Every row gives one point. Each copy is the shape, with its points in the same order, turned, moved and blurred by noise. Say if it was mirrored as well.

Shape (9 x 3):
[74 -18 55]
[-23 20 6]
[2 84 16]
[-21 33 16]
[-56 -1 -65]
[-2 12 -40]
[19 58 -24]
[-32 47 -12]
[-78 20 38]
Copy 1 (9 x 3):
[-36 -20 -85]
[34 33 -13]
[28 81 -48]
[50 34 -38]
[28 31 72]
[1 37 20]
[-13 70 -17]
[38 55 7]
[95 20 -8]
Copy 1 is: only turned
Copy 2 (9 x 3):
[73 42 45]
[-27 12 6]
[-28 71 -48]
[-23 31 4]
[-57 -60 -26]
[-10 -25 -27]
[10 28 -54]
[-45 20 -23]
[-79 22 43]
Copy 2 is: only turned

Shape (9 x 3):
[-13 34 -24]
[44 35 47]
[-30 12 -17]
[-1 -25 20]
[7 -48 11]
[30 -61 -17]
[-18 0 51]
[-13 37 6]
[-6 -66 -64]
Copy 1 (9 x 3):
[-5 2 58]
[68 -11 0]
[-23 24 44]
[-6 13 -14]
[-25 5 -30]
[-41 -25 -39]
[22 45 -8]
[21 19 44]
[-95 -22 -4]
Copy 1 is: mirrored
Copy 2 (9 x 3):
[-55 -32 -24]
[-34 22 44]
[-43 -15 -46]
[3 22 -18]
[26 19 -29]
[44 -15 -23]
[-29 39 -21]
[-56 -6 -13]
[36 -53 -79]
Copy 2 is: mirrored
Copy 3 (9 x 3):
[-20 -48 6]
[-13 48 3]
[16 -60 11]
[33 -14 20]
[62 -2 47]
[50 -6 78]
[32 -1 -24]
[-15 -25 -14]
[51 -74 86]
Copy 3 is: mirrored
Copy 4 (9 x 3):
[38 19 24]
[29 -9 -62]
[12 29 26]
[-28 6 -16]
[-52 -12 -3]
[-50 -43 15]
[-11 38 -40]
[29 30 -1]
[-45 -28 71]
Copy 4 is: mirrored

Shape (10 x 4):
[9 14 -49 35]
[-39 31 -35 -4]
[-10 -28 25 7]
[-24 -33 -44 -16]
[-36 -28 35 35]
[89 -17 -7 17]
[-29 -29 9 30]
[5 -40 -71 -54]
[-31 46 36 -2]
[-37 8 18 18]
Copy 1 (10 x 4):
[-22 27 -57 21]
[-11 43 -21 -28]
[18 -36 -18 -16]
[45 27 -41 -9]
[0 -46 -38 -48]
[-9 -41 -23 86]
[3 -30 -47 -34]
[76 41 -37 36]
[-32 -10 23 -45]
[-12 -20 -20 -54]
Copy 1 is: only turned
Copy 2 (10 x 4):
[40 -28 -43 35]
[40 15 2 47]
[-22 -29 16 1]
[-14 -19 1 71]
[-3 -56 40 -6]
[-32 -36 -84 -9]
[-3 -54 27 20]
[-41 7 -28 95]
[26 15 27 -26]
[24 -17 27 5]
Copy 2 is: only turned
Copy 3 (10 x 4):
[11 -36 57 3]
[-18 -9 46 44]
[38 5 -16 9]
[16 31 46 -13]
[58 10 -16 42]
[33 -65 -6 -68]
[52 6 7 27]
[-14 34 49 -55]
[-15 -20 -30 64]
[14 -1 -3 46]
Copy 3 is: only turned
Copy 4 (10 x 4):
[-13 13 -53 7]
[-52 -13 -11 29]
[11 18 36 -1]
[2 11 1 62]
[-17 41 46 -12]
[75 -14 -39 -28]
[-10 39 25 3]
[31 -21 -23 94]
[-49 -25 33 -24]
[-34 11 24 -4]
Copy 4 is: only turned

Shape (10 x 6):
[-56 17 45 -13 37 4]
[7 17 -5 4 20 13]
[-43 -31 -4 -44 -7 -84]
[25 -47 -40 44 13 19]
[29 20 -22 -9 39 17]
[26 -32 -23 52 -10 -19]
[17 -6 23 -19 11 17]
[-2 -31 9 15 25 -54]
[9 -3 15 43 14 1]
[-47 37 24 -48 5 -20]
Copy 1 (10 x 6):
[-26 5 48 -26 -37 64]
[0 -19 19 2 20 27]
[-22 40 41 -76 -20 -46]
[69 -14 13 24 18 -15]
[0 -42 28 -3 42 23]
[55 12 -22 0 16 -15]
[-18 -32 12 9 -7 9]
[24 0 4 -56 -18 -9]
[28 -5 -14 -3 -2 32]
[-65 20 46 -33 -6 31]
Copy 1 is: only turned
Copy 2 (10 x 6):
[-29 -2 -6 -5 65 -45]
[-17 20 1 -27 -3 -4]
[29 -46 41 68 19 -13]
[39 69 4 -9 -42 -13]
[-20 17 28 -46 -21 -7]
[20 46 -11 27 -57 -12]
[2 -9 -9 -36 0 -16]
[9 -4 16 30 -22 -53]
[-11 33 -26 0 -19 -34]
[-36 -37 10 9 52 0]
Copy 2 is: mirrored
Copy 3 (10 x 6):
[-30 54 15 31 36 -26]
[-2 7 -26 17 -1 4]
[-26 30 95 28 -34 40]
[69 -31 -11 27 -18 8]
[5 20 -45 24 -19 24]
[40 -57 12 31 -19 15]
[2 15 -8 -2 20 32]
[7 -6 41 56 -4 34]
[9 -28 -5 34 23 -3]
[-59 54 25 0 2 -3]
Copy 3 is: only turned

Shape (13 x 8):
[40 -36 6 21 39 9 -33 -31]
[-60 11 40 -9 -35 61 -2 43]
[69 28 -13 14 -6 7 -49 -14]
[-36 45 29 -57 -11 46 -19 37]
[40 -10 -44 -14 -34 7 -65 -16]
[-5 -45 -43 14 31 -26 -10 -8]
[12 15 -2 1 -3 -10 -70 -30]
[-16 10 57 -38 -39 56 -15 86]
[35 11 -11 -5 -8 -41 -10 -24]
[38 14 -21 37 -19 -18 -34 -8]
[37 34 -37 39 -11 -2 -60 -28]
[-36 -7 30 -37 -35 68 34 8]
[-8 -15 -22 -11 44 54 27 29]
Copy 1 (13 x 8):
[7 46 17 30 58 -24 -10 -11]
[-17 -27 -27 -53 -20 -32 -56 61]
[5 -3 -6 2 48 -11 -15 -75]
[-31 -49 -60 -44 18 -10 -19 40]
[35 -42 19 -12 69 -35 -16 -43]
[71 9 16 45 35 -18 3 17]
[-2 -24 25 10 55 10 -15 -25]
[-48 -45 -53 -42 -26 -74 -25 37]
[30 -5 11 1 21 9 32 -39]
[31 -6 17 11 12 -8 -22 -56]
[30 -14 13 13 43 12 -45 -66]
[5 8 -32 -82 2 -38 -17 61]
[43 28 -68 4 28 -37 -18 44]
Copy 1 is: only turned
Copy 2 (13 x 8):
[-11 26 -14 20 -40 -44 48 14]
[34 -22 26 -72 -16 23 42 -81]
[21 -28 -61 12 -61 -19 17 21]
[82 -6 7 -61 -12 43 32 -36]
[15 -10 -42 46 -62 15 0 -17]
[-35 28 -11 29 20 -16 10 -5]
[5 -2 -46 15 -44 27 49 8]
[95 -28 13 -50 -12 -4 43 -87]
[8 -35 -16 31 -9 5 21 33]
[-14 -41 -54 14 -31 -11 22 4]
[-18 -23 -75 4 -56 4 15 16]
[35 -16 69 -52 -29 14 13 -49]
[20 37 19 -47 5 -36 -15 -21]
Copy 2 is: only turned
Copy 3 (13 x 8):
[20 2 -43 11 52 -44 9 5]
[-5 -24 24 -81 -61 -11 19 -22]
[8 23 -59 36 4 6 59 13]
[-11 -26 11 -62 -37 53 34 -40]
[3 -25 -10 37 -4 6 56 44]
[-12 -22 -3 44 26 -22 -40 18]
[14 -28 -30 47 -4 0 44 -19]
[16 -12 -7 -93 -63 38 12 6]
[33 19 6 61 -3 11 8 -5]
[17 14 -37 49 -25 -21 26 2]
[-13 2 -43 56 -24 -29 61 -2]
[5 3 58 -80 -17 4 21 -9]
[-42 10 2 -47 23 -7 -23 12]
Copy 3 is: mirrored
Copy 4 (13 x 8):
[-39 37 22 36 10 7 55 -8]
[9 -34 10 -29 31 -48 -54 4]
[16 31 30 -21 -11 26 63 -2]
[18 -60 40 -11 -10 -40 -41 27]
[-26 -5 44 -34 32 43 59 16]
[-52 -7 -32 43 31 48 23 23]
[-19 -21 42 5 -3 34 36 -37]
[5 -12 48 -41 12 -60 -65 42]
[-34 4 -8 -5 -41 45 40 -7]
[-1 31 -2 -19 10 53 28 -12]
[23 6 14 -16 15 42 54 -27]
[-32 -35 -18 -31 19 -73 -34 22]
[-8 -2 -20 46 27 -37 5 58]
Copy 4 is: only turned
